Each row of a before or after table is a point. One or more steps were done to the points. Then noise was added and the rows were shuffled. The steps act on how far a point lies along the listed directions, d1 being the first. What was done? A step turns or swaps two directions, mirrors them in a line or flattens them onto one, adds a multiple of one to another, or multiplies one. Angles are multiples of 10 degrees, from the lower direction toward the higher: turns from -170 to 170, lines from 10 to 170 but not 90. Use the fewest steps. Two steps may share a direction if one is a turn and the other turns, adds or multiplies; they go together, in the order done. Otherwise the lowest direction goes first.

Directions:
(1): [-0.1  6.0]
(2): [6.0 0.1]
Before:
[[-6.2 -5.4]
 [-2.5  2.6]
 [-3.0 -3.2]
 [-7.5  3.7]
 [ 0.0 -6.3]
 [-3.9  5.2]
 [-0.2  0.7]
 [-5.6 -0.4]]
After (8 x 2):
[[-4.8  4.4]
 [-2.5 -3.7]
 [-5.1 -6.2]
 [-7.9  2.4]
 [-5.7 -1.3]
 [-3.0  1.8]
 [-0.5  0.8]
 [ 1.0 -6.4]]
Steps: turn d1 and d2 by -10 degrees

Directions:
(1): [-0.9 -1.2 -9.0 -1.0 -0.5 -3.5 -0.1  6.8]
(2): [-2.2  0.2 -2.9  3.1 -1.8 -7.4 -2.1 -7.6]
(3): [ 2.6  4.2 -5.4  0.5 -6.1  6.5 -0.4 -3.1]
(4): [ 1.4  7.3 -1.0  4.3  4.6 -1.5  6.7  0.4]
(5): [ 2.1  2.2 -2.1  1.3  7.2  2.0 -8.4 -0.5]
(6): [-9.2  4.8 -0.3 -5.5  1.2  1.3 -0.4 -0.9]
Before, 9 rows:
[[-6.3 -0.6  7.5 -6.9 -7.6  6.4  4.0 -0.2]
 [ 3.0  0.4 -6.2  0.9 -9.5  0.1  1.6  3.1]
 [-1.8  3.6  0.9  0.1 -6.3 -0.8  2.5 -8.1]
 [-5.7 -0.5  0.6 -9.4  1.2  3.3 -5.6  2.9]
 [ 3.7  2.5  8.7  3.1  3.3  1.5  7.2 -2.3]
 [-5.4  4.2 -4.0 -3.2  6.7  2.3 -0.8  3.2]
 [ 0.3  5.0 -7.1  1.9 -1.2  5.3 -3.3 -6.0]
 [ 3.9 -1.6 -1.8 -0.1  2.0  1.7 -0.5  4.4]
 [ 0.2 -3.4  0.4 -4.9 -7.1  6.9  2.4 -1.5]]
After, 9 rows:
[[  8.1  -5.3  -1.1   5.1   2.3   1.4  -3.5  -0.5]
 [ -0.5  -0.8  -2.8  -2.3  -1.9   0.3  -0.5   0.6]
 [  4.1   7.1  -2.3   3.1   4.8  -2.2   5.2   0.8]
 [  4.1   3.8   5.0   5.8   0.9  -0.7   6.9  -2.7]
 [  5.1  -1.5   4.6   2.0  -0.2  -0.5   0.3  -2.2]
 [ -0.4  -2.5  -0.5   1.7   6.4  -5.2   2.7   3.5]
 [  6.1  -0.5  -1.5   2.7  -3.8   2.8   5.4  -3.3]
 [ -2.2  -2.2   8.1  -2.7   5.0   2.6  -7.6  -5.1]
 [  3.0  -4.1  -3.5   0.3 -13.3  -2.6   4.9   4.9]]
Steps: add -1 times d1 to d5; multiply d2 by 0; turn d3 and d6 by -110 degrees; turn d3 and d4 by 130 degrees
